Each wall is flat, endless, passes through zero and stands at right angles to its row. A trip goes straight from one point to another. List the walls that it crosses, first one first.
In the rows, zero is written as 128.

Walls:
(1): [132 232]
(2): [167  80]
(3): [134 166]
(4): [109 143]
(5): [112 171]
Trips:
[112 221] to [113 152] -> none
[181 130] to [51 93] -> 1, 3, 4, 2
[159 132] to [161  99] -> 1, 3
[ 47 122] to [139  80] -> 5, 2, 4
[118 135] to [ 98 194] -> none

Walls:
(1): [152 132  80 158]
(2): [ 92 155 167  80]
(3): [ 93  62 151 163]
(4): [116 120 211 119]
(5): [119 143 197 132]
(6): [ 73 170 127  75]
(7): [ 87 158 122  76]
(8): [153 144  71 189]
Trips:
[ 94 167 158 179] to [113 107 123  43] -> 7, 8, 3, 5
[199 104  51 195] to [108 148 132  73] -> 7, 6, 2, 8, 1, 4, 5
[139 128 136  92] to [142 140 160 129] -> 7, 6
[ 68 180 121 140] to [115 174 135  98] -> 8, 4
[140  34 139  35] to [165 130  92 154] -> 6, 2, 7, 4, 1, 8, 3
[234 144 137 103] to [153 112  89 133] -> none

Walls:
(1): [ 94 151 109 164  43 165  78 151]
(2): [129 197 185 122 142 116 202  98]
(3): [126 210 144 145 140 137  86 134]
(4): [123 130 158 181 143 148 111 147]
(5): [111 143 154  79 132  77 118 198]
(6): [107 167 150 153 198 100 173 160]
Trips:
[192 104 223  88 128 145  95 120] to [154 195  67 135 129 100  90 191] -> 2, 1, 6, 4
[112 162  68 188 180 102 132 178] to [136 233 178  98 132 101 191 129] -> 1, 2, 4
[134  69 114 141 152  88 143 105] to [165 102 178 170 132 123 191 145] -> 4, 2
[ 99 101 185 204  89 171 101 160] to [142 145 161 134 146  49 247 117] -> 6, 2, 3, 5, 1, 4

Walls:
(1): [226 181 153  81 131 184 145  75  51 116  88]
(2): [154 120  36 151  62 145 212 119 122 130 157]
(3): [ 94 133  79 129 115 182 130 136 104  78 126]
(4): [184 143  94 100  85 129  72 185 129  60 140]
(5): [112 130 126 162 101 130  54 114 139 146 118]
(6): [147  87 152 189 130 122 143 148 169  14 137]
(7): [126 175 156 153 197 159 166 135 155  90 176]
(8): [ 93  70  77 109 111 114 130 130 120  56 138]
(9): [185 199  42 121  69 100 117 167 174 147 108]
Trips:
[ 97   7 125 142  90  27 106 122 159 189 150] to [109 166 176 102 128  78 167 120 205 155 153] -> 2, 8, 9, 5, 7
[132 159 136 170 114  98 114 177 143 110 131] to [ 91 111 122 184  83 100  67 108 207 209 126] -> 7, 4, 6
[ 76 136 115 144 177  73  82 100  97  56 121] to [104 121 183 143 192 128 125 123 134 117  86] -> 4, 3, 8, 5
[163 137 102 154 160 148 104 104 180 100 173] to [100 156 122 124  98 107 123 150  57  50 169] -> 5, 1, 9

Walls:
(1): [163 150 167 155 168 183 138 179 100  63  69 133 168 166]
(2): [150 131 142 177  98 124 167 149 183  91 148  64 109 109]
(3): [141  58 159 154 124 148  61 125 135 144 143 208 140 127]
(4): [ 74 106 154 140  87 166 125 163 112  37 169 142 167 158]
(5): [183  80 115 138 227 148 101 138 143 166  87 126 134 174]
(6): [ 98  86 157 126 112 124 148  38  85  78 132 108 166 127]
(7): [119 197 192 158  43 110 159 113 128 115  79  95 204  99]
(8): [141 131 143 132 197 182 173 118 128 151 168 124 122  75]
Trips:
[ 80 125 113 142 136 167 152  78  70 169  98 107 111  50] to [ 58 173 126 130  37 136 106  60  49 175 139 133 134 200] -> 8, 4
[101 202 124 213  92 139 134 212 124 119 140 168  97 122] to [108  37  77 166 177 132 173 156 130  30 155  99 169  87] -> 8, 7, 6, 5
[118 204 207  98 163 168 140 143  73 219 136  79 108 155] to [197 131 113 194  91 108 166 144 117 219 186 139  56 159] -> 1, 7, 2, 3

Walls:
(1): [138 139 142 158 113 139  89 125  99 189 113  92 143 131 115 178 193 199
 181  94]
(2): [ 67 180  79  97  90 137 156 184 140  64 176 151 114 210 153 143  94  88
  45  49]
(3): [188 141 164 180 157  49 166 104 194  97 199  88  90  70 119 182 182 123
 109 166]
(4): [136 113 157 129 169 208  94  93 148 135 144 101 102 184 150 127 164 179
 133 109]
(5): [140 173 116 126  81 149 114 144 109 230 205 158  96  47 178 107 144  84
  99 155]
(6): [176 158 173 171  97 138 130  92 163 129 189  74 145 108 139 176 110  62
 147 111]
Trips:
[139 150 206 100 109 140 118 172  40 139 142 100 149 162 114 116 164  40
 137 134] to [153 142 100 173  73 133 182 162 123  92 120 170 109 133 105 154 139  95
 142 214] -> 1, 3
[124 130 120 103  93 142  63 107 175  97 130 134 108 117 136 166 160 130
  68 171] to [134 207 118  46 112 165  59 161 197 134  90 159 173 145 150 129 144 177
 121 154] -> 6, 3, 1
[172 118 135  69 102 129 195 143 135 152  98 148 144 109  89  92 138  69
  71 192] to [168 159 105 187  66 120 156 164 144  57 129 147  86 135 116 100 155 132
 135 134] -> 2, 6, 5
[166 195 165 154 149 126  75  93  92 151 249 139  43  58 104 160  91 121
 145  92] to [133 149 219 126  86  97 155 119 179 132  83 120 145 157 102  65 132 195
 151 152] -> 5, 6

Walls:
(1): [147 115 121 156  87 139 150  90 124  99 118  67 107 105 108 136 120 166
 193  93 160 125  81 109 118 149  83  77 134 124 115 114]
(2): [155 186 156 121 162  31 167  95 164  19 114 142 110 163 112  62 229 153
  71 134 122 107 204 108 101  68 183 177 103 141 140 182]
(3): [198 170 178 198  85 121 165 179 154 130 113 122 150 117 126 130 135 107
 126  94 137 146 100 139 175 139 135  91 130 195 152 131]
(4): [162 132 147 124 133 120 140 113 143 169 132 136  95 125 120 127 157 185
 139 208 108 125 146 149  52 146 130 171  84 130 117 127]
(5): [118 123  87 186  86 156 130 112 186 156 116 144  55 144 118 108 117  51
 127 113 191  89 130 136 143 162 121 168 127 121  89 112]
(6): [ 52 114 123 162 104 104 131 125 163 106 158 112 165 125 134 138 126 123
 128 104 175 109  94 171 175 195 123  53  86 178 156 184]
(7): [152 106 166  60 202  92 215 121 119 121 108 124 138 109 106 146 117 114
 146 143 138 134 108 116 156  75 115 165 153 153 144  62]
Trips:
[ 81  83 154 139 104 145 104 187 186 129  93 152 145 158  99 145 190 114
 137 113 147 117 143 132  91 190 113 129  83 158 115  71] to [ 99 110 104 143 115  66 146  96 126 123  74  76 114 124 131 111  78 106
  98 123 125 136 134 138 114 117 206 130  91 108 140 214] -> 2, 3, 4
[158 109 161 140 117 138  46 156 163 135 151 110 143 104 135 181 111  99
 134 197 101 114 137 124  65 116  90 186 170  76 160 121] to [188 127  98 156  95  55 154  67 114  71 155  40 137 111 183 153 150  71
 183 118 158 103 152 129 172  91 114 101  51  72 124  86] -> 5, 1, 7, 2, 4, 3, 6
[188 126 128 165 196 235 129 127  51 149  85  55 123 169  41 118 167 170
 118 113 143 134 120 169  90 139 136 107 141  93 214 172] to [119  46 115 107 104 154 122 126  96 106 130 150 118 143 143 163 119 108
 115 123  80 137 107 190 112 147 124  46 100 171  79 117] -> 6, 3, 4
[118 102  62 149 162 112  89 144 153 164 154 117 171 158 153  98 102 187
 204 126 119 101 110 167 128 101 169 102  86  24 147  50] to [164 152 171 138 153 108  98  73 124 130  78 148  89 126  61 160 110  82
  89 103 165 162 118 210 179 134 186 140 160  52 137 113] -> 5, 4, 1, 7, 3, 2
[ 92 140 108  69 169 178 194 129 173 102 177  88  72  78 118  92 101 105
  37  88 125 150 149 172 168 116 186  91 100 181  88 127] to [141 197 149 107 133 175 212 148 125 125 232 159  74 153 175 191 175 124
  96 168 101 146 163 152 136 118 100 134 107 172 224  83] -> 5, 4, 6
[ 85  73 135 122 119 128  66 169 156 200  94 129 201 151  66 131 138 126
 134 160 173 211  98 121 103 110 112 203 111 151 199  77] to [132 145 174 125 170 146  82 142 127 140 185  77 198 159 113 190  74 162
  74 176 112 106  82  76 129 145 127 109 114 126 142  66] -> 6

Walls:
(1): [ 93 152  90 157 109 103 149 155 131 145 141 179  83 118  89 119 111 127
 158 170  85 168 146  78  97 140 164 115 135 159 134  99 119 121 114  82
  88 134  93 100  92 121 140 142 101  58 134 110]
(2): [174  86 158 110 155 108 113 149 138 150   7 113 106 155 176 144 146  54
 122 160 143 140 156  62 177  99 213 112 132 157 142 122 103 174 147 132
 107 148 186 152 154  81  83 133 100 202 142 158]
(3): [169 108 136 119 107 178 111 132 119 115 146 136 137 105  61  88 178 107
 144  85 127  74 107 134 227 113 137 166 115 115 128 120  92 134 113 121
 102 171 165 131 133 128 114 109 142 139  80 134]
(4): [203 104  61 169 149 112 120 122 176 160 124  71 109 189 147 175  89  69
 142 123 144 190 153 153 206  52 102 142 161 101 120 116  96 165 123 125
 114  90  52 181 134 135 123 110  79 111 117  92]
(5): [190  81 146 149 118 128  96 130 110 119 148 155 149 111 107 152 145 134
 144 182 110 149 164 129 128 127 124  97  88 113 106 164 168  91 194 104
 190 135  83 155 113 123 127 136 138 125 169 194]
(6): [127 105 104  77 136 108 162 147 107 169 145 107 100 151 120  50 144 198
  94 124 152 108 101 146 128 108 143 107 149 169 148 103 174 114  61 147
 144  66 117  96 134 146 142 144 167 154 135 148]
(7): [ 94 167 110 201 142 115 137 146  81 172 119 131 112 160 140 120 107 142
 108  96 122 162 150 115 104 131 158 141 159 126 116  87 151 123 118 103
 114 143 151  65 159 171 110 138 107 115  61 138]
(8): [119 147 181  50 162 146 147 163 182 104 136 160 159  81 165 109 130  68
 100 152 161 157 147 140 167 131 118 178 149 152 126 141 119 162 127  75
 116 128 156 118 150 142  80 110 112 166 178 104]
(9): [151 114 195 149 119 136 144 132 154 129 133 113 127 147 243  80 134 153
 152 104 109 111 141 119 166  73 141 193  82 155 172 135  89 133  99 146
 134 148  74  66  72 100 116 134 105 109  83 162]
(10): [182 139  87 238 153 134  18 148 107 110 126 107 111 108 141 125  69 160
 140  74 150  52  88 100 120 114 162 146 162 127 120 147 104 143  85 105
 171 124 121 116 100  82 148  68 138 114 143  87]
Trips:
[ 60 133 124 192 148 127  73 122 191  99 112  99  87 157 161  67 165 125
 104 172 140 177 145 103 167 112 107  88  91 176 145 139 103 168 153 135
 198 142 177 153 154 153  67 107 116 137 114  82] to [ 78 173 141 107 190  89 119 128 113 143 129  62  87 103 131 139  97 140
  81 161 136 149 103 115 136 106 104 152 110 106 146 132 119 126 157 141
 107 192  88 123 176 117 147 165  97 155 129  82] -> 10, 9
[175 112 166 133 101 170  77 119 145  73  95  96 116 122 138 148 112  77
 144 108 149 116 103 131 197 141 115  77 124 144 186  98 170 223  84 102
 134 140 143 160 132 135  90 161  82 142 152  92] to [118 104 161 124 179 118 148 108 143 112  95 126 160 123 112 164 173 102
 162 160  99 102 122 145  98 159  79  57 124  63 158 124 110 163  97 141
 172 102 142 152 152  80 211  93 138 149 103 136] -> 9, 5, 8, 10, 3, 4
[ 74 172 147 129 128  95 166 147  97  93 176 143 115 159 118 100 146 131
 139  61  87 118 143 161  88 116  92 114 150  84 165 114 141 103 114 110
  89 139 124  81 110 116  95 149 115 141 119 106] to [138 108 102 160 131 134 155  50 141 186 131 119 131 107  79 139 187  65
 167 112 151  81 165  65 210 112 103 162 137 115 115 147 139 158 137 125
 167 114  73 160 146 158 124 158 129 127  85  57] -> 3, 4, 6, 9, 1, 7, 2, 5
[162  40  83 152 105 146 164 124  89  77 103 140 190 127 172  99 163 176
 119 135 183  74 132 149 192 127 151 186 135  94 133  73  72 150 137  94
 158 158 120 186 121 162  89 121 135 122 134 121] to [ 92 108 148 146  82 208 185 145 125  97 123 142 108 119 140 118 121 104
 118  92 158 115  79 106 132 152 164 127 104 138 109 121 104 137  76 138
 133 122  67 117  93 134 176  48 115 102 122 146] -> 6, 5, 2, 8, 4, 1

Walls:
(1): [116 131  56 136 128 114 165  90 121  98  98 172 108 103 103 145 157 105
 127  80 104 157 176 118 135 125 145 101 121 127 144 167 140 115  82 161
 131 123 100 107 116  64 117 121 111 131 156 183]
(2): [ 88 135 149 125 126  86 133 123  76 149  98 123 143 172 131  89 133 117
 103 118 112 172 120 117 110 174 103 140 111 101 117 146 150 152 142 116
 126 134 123 134 110 138 142 155 124 151 150  85]
(3): [149 136 140 139 159  82 115 123 167 237 155  68 141 113 177 133 152 121
 139 117 145 173 130 129 153 125 109 161  90 143 178 151 126 144 156 109
 134 167 137 130 153 128 119 127 148 115  79 130]
(4): [178 124 127 131 105 129 111 171 161 121 145  73 131  85  86 172  94 119
 150 103 130 115 117 107 122  95 119 115 125 158 131 156 144 183  89  98
 155 137 111 144 124  81 140  89 144 131 179 168]
(5): [100 102 132 150 127 124 112 157  93 146 156 124 170 120 119 128 164 176
 165 113  92  99 167 123 132 120 159 117 176 121 129 163 166 150  89 152
 149 161 176  94  81 105 104 119  70 132 128 131]
(6): [ 70 108 113 170 157  80 117 117 119 162  99 141  76 175  98 112 140 110
  82 180 145 164 103 134 159 102 142 146 130 152 130 118 149 118 139 111
 133  89 185 145 113 133 155 109 126 139 155 127]
(7): [ 82 123 178 129 171 141 124  98 105  70 171 130 169  82 130 108 193  99
 100 136 122 123 110  66  90  97 150  94  98  99 152 123 126 138 154 143
 156 149 140 123 140 141 116  83 118 148 110 150]
Trips:
[ 79 114 186  99 106  89 124 162 159 131 123 151 129 194  84 108  86  87
  72 108  92 160 156  88 113 105 196 159  82 109 103 144 145 180 123 152
 130 113  96  96 113  80 133  98 119  92 149 107] to [109  81 173 152 116 154 159 185 155 117 118 104  92 110 113 136 134 123
 110 135 105 128 110 144  67 135 149  91 142  92 128 114 147 129 165 186
 120 148 136 120 155 128 105 152 110 110 129 110] -> 1, 4, 6, 2
[157 151  81 143 207 126 145 161 130 110 130 156  97  97 180 138 141 155
 169 172 153 110  99 138 108  93 117 126 137 133 139 153 106 169  87 118
 180 119 163 116 168 102 162 149 129 145 145 154] to [129 198 122 125 121 107 117 129 126  90  84 104  93  78 183 147 169 128
 103 161 126 114 144 147 162 123 128  93 134 107 155 141 144 147 157 152
 158 154 151 164 128 154 178 146 180  96 150 109] -> 5, 1, 4, 2
[111 164 113 124  96  82 131 140 138 136 142 149  88 115  98  89 151  99
 123 136  92 128 153 137  98 143 177 110 151 152 128 109 144 191 171 109
 128 118 157 131 114 130  81 107 100  92 134  91] to [161  88  69  83 167 186  77 177 175  44 111 178  80 121 111 133 155 163
  86 115 104 124 134 158 117 146 119 140 145 156 180 130 132 121 138 109
 160 158  99  97  90 168  52 115  99 114 126 144] -> 2, 6, 4

Walls:
(1): [111 123 167 121 162  33 149  51 106 128 131 186 121 138 155 104 114 161
 150  99 108  85  96  49  60  99 176 140 156 162 140 192 123 113 126 142
  92  89 124 155 146 151 166 127 165  96 101 106]
(2): [125 153 190 159 160 113 130 134  58 131 133 116 101 184 119  60 117  99
 102 130  98 117 155 101  92 180 172 116 108 113 184 179 138 127 143 112
  99  99 150 166 104 170  95 150 101 194  60 169]
(3): [117 154 160 115 183  89 187 123  98  80 115 151 148  96  95 153 201 154
  89 112 141 109 147 132 249 115 168 104 132 185 175 132 117 174 140  56
 185  95 124 159  88 147 138 172 153 140 103 124]
(4): [175 102 195 125  90 172  69 130 152 192 148 133 146 112 107 168  97 108
 123 178 112  96 168 116  97 125 125  96 139  77 123 192 187 106  86 118
 124 134 135 130 120 124 123  63  67 125 154 151]
(5): [106 126 126  87 134 114  85 148 108 135  72  84 119  73 125 101  65  95
 122 162  37 135 116 160 157 138 118  82 129 122 130 130 190 106 171 130
 131  58 107 186 174 138  91 157 140  90 129 140]
(6): [104 175 139  96 100  87 102 146 122  52 146 140  93  96 163 124 103 108
 143  70 127 103 119 123 154  99  50  87 108 165 117 116 119 155 163 111
 121 143 148  90 149 165 166 205 148  94 214 111]
(7): [116 129  89 153 168 158 137 130 110  87 131 133 144 122 128 106 135 119
 140 116 150  97  89 161 175 118 100 135 111  94 163 133  83 157 133 128
  90 138  70  69 149 101  63 102 121 149 108 135]
(8): [177  98 193 124 118  63 100 132 119 125 120 114 153 126 136 183 123 144
 116 109  76  96  99  81 123 112  68  64 167 162 151 104 102 158  95 146
 141 194 156 123 204  99 111 168 172 151 129 160]
(9): [156 163 161 161 161 153 171 172 164 115 105  91 117 163 106 137  85  91
  95 146 131 119  52 129 120 192 115 131  75 184 180 154 117 154 127 114
 171 153 120  84 112 108 140 102 193 136 123  50]
(10): [ 96 173 136 177  80 105 130  63 107 117 102 227 157 124 108 188 163  99
 148 123 118 135 123 174  76 154 169 172  99 100 140  97 141  77 154 160
 192 158  88 168 143 143 177 166 154 124  91 160]
(11): [178  54  91 156  97 148 152  94  75 117 100 207 149 107  69 141 119 106
 156  77 157 207 175 184 102 129 108 169 153 170 135 104 139 136 136 122
 113  95 196 125 127 127 173 100 155  88  88  76]
Trips:
[173 108 106 182 146 104 144 122 106 159 182 146 107 121 165  81  62 141
 116  74 163 144 105 101 156 123 136 135 142 101 104  82  62 185 209  85
 158  67 148 136 141 150 146 112 189 119 145 171] to [132 134  82 164 167 146 159 160 132 150 128  75  81 101  85 159 126 113
 104  92 129 130 148 130 154 104 126 127  61  97 120 181  86  85  70  84
  63  89  55 208 125 177 125 149 104 105 156 112] -> 5, 11, 1, 6, 4
[164 132 102 131 173 128 162 130 112 132 156  93 107 126 139 129 179 108
  87 177 117 107 133  82 140  96 177 163 112 155 109 146  94 155 152  93
 104  76 122  96 114 161 225  95 168 144 141  71] to [160 106  57 127 105  97 141 109 170 165 104 143 161 113 118  73 132 181
  82 151  94 128 138 156  91 158 101 165 126 129 164 183 201 111 162 127
  48 144  86 141 168 132 126 158 152  61 162 149] -> 2, 5, 3, 9, 4, 10
[144 137 124 149 158 142 143 147 113 174 146 108 182 102 106 143 119 149
 170 115  84 192 167 135  94  96 202  90 179  92 119  95  83 148 184 134
 216 146  97  97 152  92 135 116 144 159 128 131] to [100 137 106 117  87  77 128 145 104  84 132 132 196  79 165 120 155 120
  89 144 156 129 227 178 114 116 131 142  95 109 119 110 123 170 133 135
 145 141 170 114 131 100 114 147 150  78 101  81] -> 6, 8
